Each row of a before or after table is a point. One or more steps were done to the points. Then noise was added and the rows were shuffled. The steps act on how far a point lies along the listed directions, d1 being the first. What was done? A step turns or swaps two directions, mirrors them in a line or flattens them onto one, adds a multiple of one to another, or multiplies one. Angles are multiples of 10 degrees, from the lower direction toward the higher: turns from -170 to 170, lines from 10 to 170 but not 90. Use the fewest steps. Two steps may share a direction if one is a turn and the other turns, adds or multiplies; they go together, in the order done. Otherwise the lowest direction goes first.

Directions:
(1): [-2 42]
(2): [-42  -2]
Before:
[[ 18  22]
 [-51 -42]
 [ -4  -1]
 [-18 -10]
 [ -9  18]
 [ 20 -49]
 [ -3  -2]
 [ 15 -33]
 [ 22   7]
 [  6 -16]]
After (10 x 2):
[[  15   19]
 [  25   32]
 [  40   -5]
 [-108   34]
 [  37   53]
 [ -11  -17]
 [  -3   -4]
 [ -12    2]
 [ -33   14]
 [  43  -16]]
Steps: multiply d1 by -1; multiply d2 by 2

Directions:
(1): [18 44 36 -5]
(2): [ -9  -1  -3 -59]
Before, 13 rows:
[[  1  -7 -10  15]
 [  7 -58 -51 -61]
 [ -9 -10 -33 -31]
 [  4  16  14 -73]
 [ 11   6   7  55]
 [-24  36  21 -70]
 [ 15  19  11  56]
 [-23   1 -28 -15]
 [  3  24  23  23]
 [-21  -7  -4 -69]
 [-22 -28 -13 -31]
 [ -5  35  -4  -3]
 [ 31  25  24  -1]]
After:
[[  4  36  24 -38]
 [  4  35  16 -48]
 [  8 -23 -12 -37]
 [-16   5   5 -34]
 [-16 -61 -43  17]
 [-47 -50 -46  17]
 [  6  -1 -24  46]
 [ 46 -20 -19  85]
 [  9  15   8   4]
 [-20  12 -24 -13]
 [-13  12 -21  29]
 [ -7 -13   2  46]
 [-22 -44 -28  49]]
Steps: turn d1 and d2 by 120 degrees

Directions:
(1): [ 18  53 -27 -52  22  10   4  -6]
(2): [  7  -8 -11  -3  24 -77  14 -12]
(3): [-23  22   7  22  19  -1 -49 -54]
(4): [ 44  13  60   9  33   0 -10  18]
Before, 8 rows:
[[  33   -5   25  -16   36 -101    1   -6]
 [ -18   31  -54  -28  -12    9   11    4]
 [   5   23   20   -7    1   14  -22   -8]
 [  18  -26   28    2   14  -64   37   33]
 [ -17  -47   24   17  -16   -3  -11    8]
 [  -3   26  -38  -58   -5   25   47   23]
 [ -11   32   -5  -24    6   11   -2  -53]
 [  13  -31   62    7   -4  -41   59   25]]
After, 8 rows:
[[-16 -31  72  38   3 -49  24 -16]
 [ 12 -21  67  31  20 -41   0  19]
 [ 60   8  73  -5  37 -45 -14  15]
 [-26 -18  18  15   0  -4 -38 -26]
 [ -6 -26   2 -12 -32  34  51  56]
 [  6  12 -10 -14 -21  43  16  49]
 [ 13  31  -3 -45  -3  24  27 -18]
 [ -1  14 -19 -24  -9 -20   6  -5]]
Steps: turn d1 and d3 by -60 degrees; swap d2 and d4

Directions:
(1): [ 10   3  -6  62  18   9 -27  52 -25  30 -25]
(2): [ -7  62 -34 -31 -34 -30  -3  15 -23  33  -4]
(3): [-65  34  31   4  33  15  -8  -1 -33 -15  29]
(4): [-12 -40  26 -26 -33  20  39  24 -51  16 -18]
(5): [-28  19   6  22 -10  28  51   7  55  42   2]
Before:
[[ -3 -31   9  67   2  13  24  45  23  13 -14]
 [ 11  34   0  31  16  -7 -19   7   0  16  -6]
 [-14  18  16   6  20  -2 -14   0  -1   2  16]
 [ 19  20 -30  23  14 -18 -40   9  20 -25 -11]
 [  5 -60  19   1  -2  28  32  -7  57  -7 -14]
 [ -4  23   8   3  21 -21 -17  13 -43 -17   0]
 [-38  59  -9   3  21  -1  23 -33  58  11  18]
 [ 45  14 -41  28 -15 -23 -25  32 -10  26 -23]]
After (8 x 11):
[[-40 -98  76  61  66  78  20   0  48 -40   6]
 [ 27   6 -34   7 -41  -1  49  26  31  69 -47]
 [ -7 -60  41  85  51  20 -17  37  -9 -39  -3]
 [ 26 -38 -11 -29 -42  -6  12  24 -31 -13 -37]
 [ -3  38 -24 -35 -39 -31 -15  34 -95  22 -10]
 [ 32  24 -24 -27  -8 -45  -7  -6 -11 -15  -5]
 [ 31  -9  -6   0  -6 -13  -8   1  18  12  -6]
 [ 40   6  -9  -5 -20 -20  -4  16 -29  22 -29]]
Steps: turn d1 and d5 by -50 degrees; multiply d2 by 2.5; multiply d4 by 1.3; turn d3 and d4 by -130 degrees

Directions:
(1): [ 17 -27 -16  41   0  16 -13   6  -3  23   7  73   8  56]
(2): [  9  20 -28  24  26 -72  16  -4 -49   0 -26  -2 -35  15]
(3): [ 67  13  56 -11 -16   2 -33  23 -40   8  23 -12 -17   9]
(4): [-24 -13  -9 -10 -13 -21 -73   2 -26 -60 -12  12  33   0]
(5): [ 37 -34   3  49 -47 -14  33   9  25 -56  -5  -9  -7 -15]
Before, 9 rows:
[[ 61   0  49  14 -29 -29 -11  -3 -32 -39  -8 -32 -11 -33]
 [ 68  15   4  31  13 -50  41   5 -10   9  -6  -9 -57   4]
 [-16 -29 -14  14  -9 -12  -4  -6   6 -57 -18 -20  19 -23]
 [ 27  36  33 -46  56  30 -33  12 -51  95  20  25 -10  36]
 [-52  -8 -36  20 -23  56 -34  -5  23  12   6  55  18   2]
 [-21  26 -34  10  36 -38  79 -23   8  24  -6 -46 -25 -30]
 [-39  42 -11 -20  29 -49 -30 -41 -42   2 -23 -38   6 -18]
 [-52 -31 -31 -14 -16 -12 -26 -33  28 -47 -14   8  49 -41]
 [ 13 -32  -8  16 -36  10 -54  18  -9 -31   9  55  35  48]]
After (9 x 14):
[[ 40  31  25 -15  36  14  75   4   4  75   9 -36 -45 -15]
 [-18   7  17 -10  10  59 -17 -34  21  63  22  17  29  13]
 [ 33 -22  22   3 -31  10   0   8  47 -49   9 -16   1 -33]
 [-31  -5 -27 -18  18 -14 -44 -30 -19  18  -5  44  33   7]
 [-28  42 -14 -47  18 -52 -32  -2 -48 -17 -17 -35   0  -4]
 [ 16 -23  25   7 -21  14 -54  -9 -13 -29  -1  26  34  -4]
 [-35  47 -35   6   9 -27   1  -9 -35  20 -17 -13 -38 -23]
 [ 16 -37   2  35 -30  44  35  -1  55  -6  31  11  23  -8]
 [-23 -21 -11   0  11   7 -48  -2 -16 -21  -9  18  33   8]]
Steps: multiply d2 by 0.7; turn d1 and d2 by 150 degrees; multiply d3 by 0.4; turn d4 and d5 by -60 degrees

Directions:
(1): [ 23 -43  53 -29  63   9  -2 -19  16 -31  -2  45  14   9 -21 -41 -11   1]
(2): [  3 -26 -31 -21  -8  14 -51  20  71  17  36 -27   2  -5  -1 -20 -37 -42]
(3): [ 30  29   6  21  25 -66   1  -1 -13   3  37   2  -7  28  36 -27  25 -63]
Before, 10 rows:
[[ -57    7  -80    1 -121   71   12   11   15   52  -40  -50  -35  -51
   -16   78   -7   60]
 [ -31   -1  -11   12  -45   27   24   15   -6   15  -17  -12  -23  -22
    -4   55  -28   14]
 [  -3   17   -3   18  -28   53   11  -20   29    7  -36   -6    7  -33
   -26   28  -29   62]
 [ -47   23  -57    8  -75  -12  -22    9   -2   23  -22  -51  -10  -25
     2   42   -3   37]
 [ -11   49  -79   57  -67  -38  -11   44   21   28   54  -83  -32    8
    38   16   14  -56]
 [  35  -23   49  -21   29   -3  -22  -10   20  -12   -2   13   12   19
    -1  -19  -17   -3]
 [   0    0   41    2   21    0   15  -11  -29  -15  -24    3  -12  -27
   -12   -6   31   20]
 [ -53   26  -62    7  -63  -16  -36   33   33   26   11  -58  -33    2
    24    6    7  -31]
 [  16   49    4   39    2  -62   45  -34  -99  -15    5   15    0   37
    38   12   52  -23]
 [ -20  -11  -10   16  -21   15  -20   14   24    8  -23  -26   -2  -17
   -17   45   -1   24]]
After:
[[-14 -12  20  -8   2  25   0   1   0  -3 -22 -13 -11 -39 -19   1  11  25]
 [-20 -16   0   2 -26  24  12  13  11   8  -5  -6 -20 -17  -7  34 -35  -4]
 [-28   6 -27  -5 -35 -24 -25   0  11  11 -14 -29  -2 -16  -4   9  -6  21]
 [ -7 -11   1  13  -6   2 -23  11  28   2 -11 -17  -2  -9 -13  28   3   7]
 [ 28  -5  33  -5  10 -11 -16  -7   8  -2  -3   1   7  17   9  -5  -9   0]
 [-22 -16 -46 -19 -62  47  -3  -1  41  33 -12 -24 -25 -29 -13  28 -11  19]
 [  8  13  -3  13 -17  45  -4 -18  53   8 -19  -7  11 -29 -22   9 -38  37]
 [ 13  40 -17  54  -9 -55  20  18 -13  -2  36 -32 -21  25  32  -9  33 -45]
 [-27  26 -18   9 -15 -42 -15  13   4   3  10 -22 -28  17  26 -20  27 -35]
 [ -7   2  -9   4 -14  11  24 -27 -55 -18 -17   8  10   9   1  24  12  22]]
Steps: multiply d1 by 0.4; turn d2 and d3 by 50 degrees; multiply d2 by 0.4
